Rows are points. Two turns around zero, p and q, are shown by what they do to some points. Where does a point land after both, in the order given? Backwards means that the second turn is done in reverse. Each puzzle has new turns, and all numbers are rounded.

Turn p:
[-1 42] -> [-20  37]
[-20 -30] -> [ -4 -36]
[-15  42] -> [-33  30]
[-10   7] -> [-12   2]
[ 46 -61] -> [ 69 -33]
Turn q:
[20 -6] -> [15 15]
[  8 -49] -> [ 47 -16]
[-28  55] -> [-62   1]
Where do these land?
q, then p: [-10  28] -> [-28 -10]
q, then p backwards: [-37 -57] -> [  2 -68]
q, then p backwards: [-12   0] -> [-10  -7]
q, then p: [53 48] -> [-47  54]
p, then q: [  7 -19] -> [19  7]

Turn p:
[-3 13 30 15] -> [-24  17  15  15]
[  0 -27  10 -31] -> [  6 -37  20  -1]
[-15 -47  -4  31] -> [-39 -28 -28 -18]
[18 76 -3 28] -> [14 77 -8 26]
[ 26 -52  10 -22] -> [  0 -60   0  19]
[-27  37 -42 -22] -> [ 42  30   3 -41]
Turn q:
[ 32 -15  -2 -52] -> [ 41  41 -24   6]
[-2 33 59 37] -> [ 20 -55  43 -26]
[ 24 -16 -29  29] -> [-21  21  27  31]
[ 17  22   0 -17] -> [ 14  19   5 -22]
[ 27 -26   2 -35] -> [ 34  27 -18  20]
[-22 -22 -22   1] -> [-25   0 -22  18]
[-75  24  -8  37] -> [-64 -53 -11 -27]
Where do these land?
p, then q: [ 63  18  62 -10] -> [-19 -58  64  20]
p, then q: [-15  21   0  44] -> [-27   1 -10 -42]
q, then p: [ 50   2 -26  16] -> [-19  42  26  24]
p, then q backwards: [-41  -7 -18 -32] -> [ 3 49 26 -2]
q, then p: [-16 -25  -5  17] -> [-24  -1 -18 -17]
q, then p: [-41  -9 -13 -34] -> [ 31  -2 -27 -37]

Turn p:
[  6   0 -20  -5  -7 -18   3  -2] -> [ 16  -1  -7 -19   1   4 -13   4]
[  6   0   2 -23 -23  25 -21  23] -> [  2  21  -9  34 -24  10 -19   0]
[ 20  15   6  -6 -13   4   3 -10] -> [  9   0  12   7   2 -10 -20 -15]
[ 11   5 -11 -13  11   8   5 -13] -> [ 17 -19   3  10   6  -1  -5   3]
[-23   4  15  30  21 -10  12  28] -> [-17  19  12 -15  10  14  42  -3]
[-43   5  11  18   8 -11  -8  19] -> [-28  23 -16  -8  18  13  28   1]
[ 27   4  14 -12  19   0  -2 -18] -> [ 16 -11  18  13   7 -28  -2   7]
[ -5  -9   4   3 -22  20 -38  14] -> [-12  20 -28  22 -27  -5  -3  -8]
[  1  -5 -20  -2  -7   9   9 -26] -> [  3 -31  -8  -5  -1   3 -15  -6]
[  8  -8 -11  10   6 -13  18  -5] -> [  8 -13   9 -24  -2   2   4   2]
[ -8 -11   9   0   8 -14  20 -11] -> [-13 -11  13 -17  10  -2   2  14]
Turn q:
[-13   2  -9   6  10  -3  -6  13] -> [  8   5  -2   2 -16  -6   9  12]
[ 3  3 -4 15  6  2  6  7] -> [ 4  3  1 11  6 -6 10  9]
[ 17 -20   2  12  -2  -5  24  -1] -> [-19 -19   9  14  17  -8  10   0]
[ -1 -20  -1 -23 -46  -6  -6   2] -> [ -5 -27  29  -6 -14  18 -29 -12]
[ 12  76   5  10   0  -8   6 -14] -> [ 19  53 -15  12  33 -17 -37   9]
[ 17  -7  12   3   3 -11  -2  10] -> [ -9 -10   2  -9  12  -2   1  17]
[-38 -21   4 -10  -4  18  -7   4] -> [ -4  -3  -2   2 -37  27  12 -11]
[ 11  19 -16  10   5  -3 -11 -17] -> [ 24   5 -12   0  13 -17  -7  -6]
[ 15  -4  -3 -12   7  11  11  10] -> [ -8   6  17 -10   9  -3  14  -4]
[  0 -12  11   5   8  13  -8  -3] -> [ 0 -6 -9 -5  3 15 15 -1]
[-22 -17  -2 -15  12  -9  -7 -10] -> [-10  -8 -16 -11 -26  -2   3 -11]
Where do these land?
q, then p backwards: [12 15  1  2 -7 16  7 -7] -> [-1 26  4 -4  1 -4  3  6]
p, then q: [-11 -21  -1  19  15  23 -18  -5] -> [-10 -15  15  33 -13 -11   1 -10]
p, then q: [ -6 -16  21  26  17  27  -9  18] -> [-20   4   6  47  -3   3 -10  -5]
q, then p: [ -6  12 -25 -35  -4 -15   9  10] -> [-12  26  -6  -3  19 -22 -27   1]
q, then p: [ -8   3 -13 -19 -32 -20  13   4] -> [-24  21 -18   2  -2 -29  -5  -3]
q, then p: [ 11 -24   2  15  16   4   7   2] -> [ -7 -14  14 -16  -3  16  10  14]
p, then q backwards: [-17  -4  13  19  22   5   7  -1] -> [ 10 -23   5   2  17  11  16   8]
p, then q: [ 11  20  -7  12  -8 -14 -10  -4] -> [  3   3 -10 -15  12 -18 -12 -12]
q, then p: [  9  10  -1 -37 -15 -27  -3   6] -> [ -8  26 -22  17  11 -18 -15  20]
q, then p backwards: [  6   7  11  -1  -4   1  -4 -24] -> [-11  17 -12  -2 -12  -3  -4  -9]

Turn p:
[-11   4  -5   0  16  15 -76   8 -38  14  17] -> [-33 -27   9 -45   6  21  14  33  45 -14  22]
[ 24  -3 -23   3 -20 -15   4  31 -12   5   7] -> [-33  14  15  19  11  -8   8 -12  17  11 -16]
[-13  11 -18  -9  13   0   0   1  19   2 -33] -> [  8 -20   2   6 -19 -17  -4  25 -13  13 -15]
[ 14 -29  -2  -7  10 -19  21 -19 -13   2  16] -> [ 14   7   9  27  10  16 -10 -19   9  13  26]
[  6  10  -7  -5 -23  -9 -18 -13 -16  -1 -31] -> [ -7   9  -1  12 -25  -1 -10  23  23 -17 -13]
[-37 -23  37 -11   3  -5   7  60 -19   8   6] -> [ -2  -8   3   6  65  28  32  19 -17 -12 -22]
[-17  10  -4  40 -18  -4  14  12  17 -16   9] -> [-20  21 -24 -13  15 -14 -19  -6 -26   8 -13]
[  1  -6  -7 -17  -6   7   8 -10  15 -28  16] -> [ 15 -12 -14   5   8 -23 -10 -24   6  -6   5]
[  8  22  14  -4   5 -15  18 -16  22  -9  -2] -> [ 15  -5  -1   3 -20   5 -18 -23 -21  -3 -13]
[  7  15 -17   2   4  20  22 -20  -6  20   6] -> [ 22  20  13 -16 -16  -9   4  -6   7  24   4]
[ -3 -14  35   9  -4   7 -21 -17  16  33   8] -> [  1   9  19 -17  -4  11   6   8 -24 -33  32]
[ 20   5  -4   0  20  18  21 -16  16 -29 -19] -> [ 20 -10 -30  11 -31 -11   7 -17  -9  17   2]
Turn q:
[ -2  55 -29  40  10  -1  -1   6  16  10  -1] -> [-38 -15 -23   1 -18  -3  10 -48   4  12  28]
[ -5 -10 -18   5  20   7   1 -38  -3 -14  14] -> [  0 -34  19  26  -6 -19  -4   6   6   8  -3]
[ 19  -8   6 -14   1  19   8   1 -12   6  17] -> [ 11  17  10   9 -24  -3  -8  12   6 -11  -4]
[-52  -4  13  18  21   1 -13   8  -6   9   1] -> [  7 -17  13   6  12  19  45  -4 -24   3  18]
[-11   3  15   9  21 -65  15   3  13   8  14] -> [ -3 -11  12 -40  17  -7  43 -12  35  15 -12]
[ 14  18   2  -7  20 -14 -26   8 -12   7 -16] -> [-15  -8 -29 -12 -12  -2  18   7  -6 -16 -15]
[ -2   9  16  -8   6   1   9  -2   1   8 -22] -> [  9   0  -7  -3   5   8   3 -17  -3 -18 -15]
[ 25 -13  13  39  16  16   5   6   0 -10  -5] -> [ 29   8 -29  23  -8 -19  10  -5   9  13  11]
[ 13 -15  16 -13 -19  12  10   1  -6 -37  12] -> [ 14  16   4  15  16  -1 -23  28  23 -12   8]
[-17 -10 -51 -27   7  16   7   7  -5  -7  -7] -> [-37   6  20  33   3  10 -12   6 -20  14 -23]
[  4  -9   8 -24 -40  17 -24  -1  25  11  -2] -> [ 13   4  -2 -23  -4  30 -42  15 -17   3   4]
[ 12 -17   8 -18 -63 -10   9   2 -11  10  -5] -> [  9  36  13 -35  19 -12 -40  11 -13  -9   2]
Where do these land?
p, then q backwards: [-29   4  22 -19   9  10  -8  11 -12  23 -31] -> [-13 -28  28 -28  17  -5 -25   0 -13  -2   7]
q, then p: [ -1 -10 -14  -1   8 -10  -7  17  14  -1 -15] -> [ 9  4 12 -4 -5 -4  9 22  0 18 -3]
p, then q backwards: [ -7  -9  -5 -11  34  -4 -34   4  20 -15  -2] -> [-14  16  -7  10   7  -3 -36 -33   7 -12   6]
p, then q: [-16 -15  13  14   4   0  27 -20  35 -18  31] -> [-18 -26   8   0 -30 -37   7  30   1 -13  -7]
p, then q backwards: [11 39 -6  6 10 17  5 21 -5 11 17] -> [ -2  -1  -8  -4  10 -37   8   6  15  34   1]
q, then p: [-34   2  -8 -23 -39 -25  12  -9 -31  17 -11] -> [ 30 -35 -17  -3   8  49   0   6  13 -15 -14]
q, then p: [ 33  18  -4   3  -8  16 -16   4  -6 -23  21] -> [-33  -6   2 -13  22 -28 -18  -4  -1  -6  -7]
q, then p: [-20 -24 -17 -10  16  24  27   0 -20  -6 -17] -> [-10  22 -26  -8 -19  37   3  13 -16  11  -3]
p, then q backwards: [ 47  -9  46  -9  11 -13  37   8   1  17  30] -> [-51  16  11   9  14  29  40  18  12  32 -15]
p, then q: [ 20  12  22  15   2   0  -8  23   9 -17  23] -> [ -3 -23  30  24  15  -5 -10  -3 -12 -12 -11]
q, then p: [  0 -15  -8  13 -27  16  -3  -2   7  -7  -3] -> [-20  -4  16 -19  -2  15   3  -1  14   1  10]
p, then q: [-16   5 -25  17  -4  -8 -29 -13 -26  20 -10] -> [ -8  14  -6 -16  -3  51   7   5  -4   5  13]
p, then q: [ 20  -5   2  19 -14 -12  11 -17   6 -40 -16] -> [-29 -21  -4  -1   3 -22 -16  -5 -19  18  25]
p, then q: [ -7   7 -18 -13  -3  -8 -14 -27   8  40 -17] -> [ 17  23 -18 -32   6  17   2  20  10 -12  20]
